Every row gives one point. To make a cloud, some directions were put in groups of two or more. Within a group, all points are equally far from the middle, so they leave a hole (a ring in 2 directions, a hollow ball in 3). The other directions are filled evenly. Then the cloud was stretched, turned, moved and blurred a little. How many holes are there, and how many directions does each take, smallest first?

Cloud, 13 rows:
[[-75  -7]
 [-29  24]
 [ 23  25]
 [-13 -26]
 [ 56  21]
 [ -8  54]
 [-34 -32]
 [ -5  14]
 [ 19  38]
 [-49  -5]
 [ -4  11]
 [ 42  28]
 [ 21   5]]
Holes: 0

Cloud:
[[ -3 -44  27]
 [ 13   7  36]
 [  3 -59 -10]
 [ 26 -58   1]
 [  3  28  26]
 [ 26   0 -54]
 [  6 -60   2]
 [-40  24   0]
 [ 55  20  12]
 [  3 -35  33]
 [ 48 -28 -32]
 [ 23   2 -54]
 [ 27  29  23]
 [-12  26 -52]
 [ 38  20  25]
 [-19 -15  31]
 [ 17  53  -4]
 [ 20  52   1]
 [ 10 -59  -9]]
Holes: 1 (3)

Cloud (28 x 4):
[[-21  -3  36  21]
 [  3 -59 -52   5]
 [ -8 -17  69 -14]
 [-21 -17 -58 -22]
 [ 24 -40 -13 -26]
 [ 16  20 -84  -4]
 [-65 -24  11  37]
 [ 19 -10 -45  38]
 [ 20  54  12 -37]
 [  4 -17  45 -42]
 [-18  15  48  17]
 [ 44  36 -20  -5]
 [  4  31 -55  -7]
 [ 44   2  -5  17]
 [-15 -29  37 -14]
 [ 42 -31  14 -41]
 [ -9   2  78   0]
 [ -4 -10  18  23]
 [-19 -40 -36 -13]
 [ 28  -7  16 -56]
 [ -3  -2 -19  35]
 [  9 -16  -6  28]
 [ 41 -11 -18  23]
 [  2 -53 -45  31]
 [-46   3 -20 -29]
 [-12 -20  36 -35]
 [-10 -37  -8 -18]
 [ 22 -45 -57 -21]]
Holes: 1 (2)

Cloud (72 x 8):
[[-20 -34  -7 -20  31 -16 -20 -39]
 [-12  -9  -7 -24  10  72 -34  13]
 [-56  82 -12 -33  -8 -23   5  37]
 [ 63   1  16 -38   8 -19  -3 -53]
 [ 33   4  33 -12   7  -6 -11  24]
 [ 24 -25   7  50  32  44 -33  31]
 [ 47  17   2   3 -43 -18 -46 -22]
 [ 26 -61  -1  22 -16  24 -36 -34]
 [ 28 -61   2  -8  51  20 -38 -36]
 [-23 -30 -25  15  11  25 -62  -8]
 [  1  11 -56 -28  21  48 -28  58]
 [ 12   5  15 -21 -51  16 -14  -1]
 [-16   7 -15  35  23  31  14  23]
 [ 32 -71  -9   7  19  22 -13 -34]
 [-36  42 -13   7 -21   8 -49  -1]
 [-29  28 -52  12  -9  31 -28  54]
 [-10  30 -46 -32  50 -17 -48  11]
 [ 12  18 -18  -9  -7  42 -61   1]
 [ 12  40  -8 -19 -33  21 -33   5]
 [ 65 -14 -10   3 -11  11 -52  35]
 [-20  45   5 -61  13 -19 -24 -30]
 [ -9  24 -29 -13  63  -3 -69   5]
 [  3  36  27  24  21 -45 -32   4]
 [ 67 -30 -43   5  16  28 -38  17]
 [-15 -17 -40 -12  11  42 -39 -35]
 [  5 -27  -1 -10 -13 -51 -14 -21]
 [-22  -2 -45  22  31  32 -75  41]
 [ -1  13   0 -47   6 -53 -31  12]
 [ 63 -48 -37  40  21  23 -45  -6]
 [-36  69 -28 -55 -22 -32  16  25]
 [-13   1  23  32  21  34 -33  51]
 [ -9 -18 -30 -29 -21  -2 -12 -38]
 [-24  38  37   9  23 -12 -43  -6]
 [-47  45 -26 -10  23 -23  -7 -34]
 [-47  48   0 -50  41 -26   6 -15]
 [ 33 -13 -42  16  27  57   6  43]
 [-30  21 -46 -11  19  28   7 -21]
 [ 30 -11  22 -34  -4  28 -19  21]
 [ 35  16 -29  -3  60 -31  -8  18]
 [-25  10  -2 -23  78  54  -7  10]
 [-29  38 -42  21  -2 -13 -38 -11]
 [ 20  12  24 -31 -40 -11  -4  21]
 [ 54 -45  -4  43  -7  18 -66  28]
 [-15   7   6  29  61  72 -28  -1]
 [-31  26  32 -18  -6  19 -21  30]
 [ 67  -6 -26   2  50 -14 -30 -11]
 [ 12 -18  -9 -29 -40  25  29 -47]
 [-60  67  11 -19  16  -9  18 -11]
 [-26  50 -13  -9  56  35 -22  79]
 [-33  -3 -30 -13  70  14  -5  51]
 [-13  -3  -9  20  73  53 -31  37]
 [ 27 -10  24   0 -33  39  22 -36]
 [ 17  47  -3 -16 -36  -4 -29 -35]
 [ 36  14 -40 -47  25  -9   9 -44]
 [-19  -9 -28 -45  37  61 -16  -6]
 [ 57  22  -3  18  12  20 -55 -39]
 [ 13   6  19 -11  50  -3 -22  40]
 [-34  56   1  -5 -16 -18 -53 -30]
 [-15   9  15 -38  67   4  -2  -7]
 [-37  69  -7   5   3 -16 -12 -17]
 [-28   5   7  29  28  40 -52  54]
 [ 43 -69  -3  13  44  35 -21 -34]
 [-44  17 -18  -7 -27   6 -24  19]
 [ 18 -51   3  37  35  49 -14  -7]
 [ 39  -6  -7 -28 -16 -63   2 -12]
 [  5 -18 -25  20  64 -23 -13   2]
 [ -3  -7  11 -51  13 -39  10  -8]
 [-13  46 -34  -1 -28  12  13  24]
 [-11 -10 -28  31  53  27   2  16]
 [ 12  22  37  -5  36 -40 -15 -44]
 [ -7  21  26 -18  54 -35 -37 -38]
 [ 41 -48  -3   0  46  59  11   1]]
Holes: 2 (3, 3)
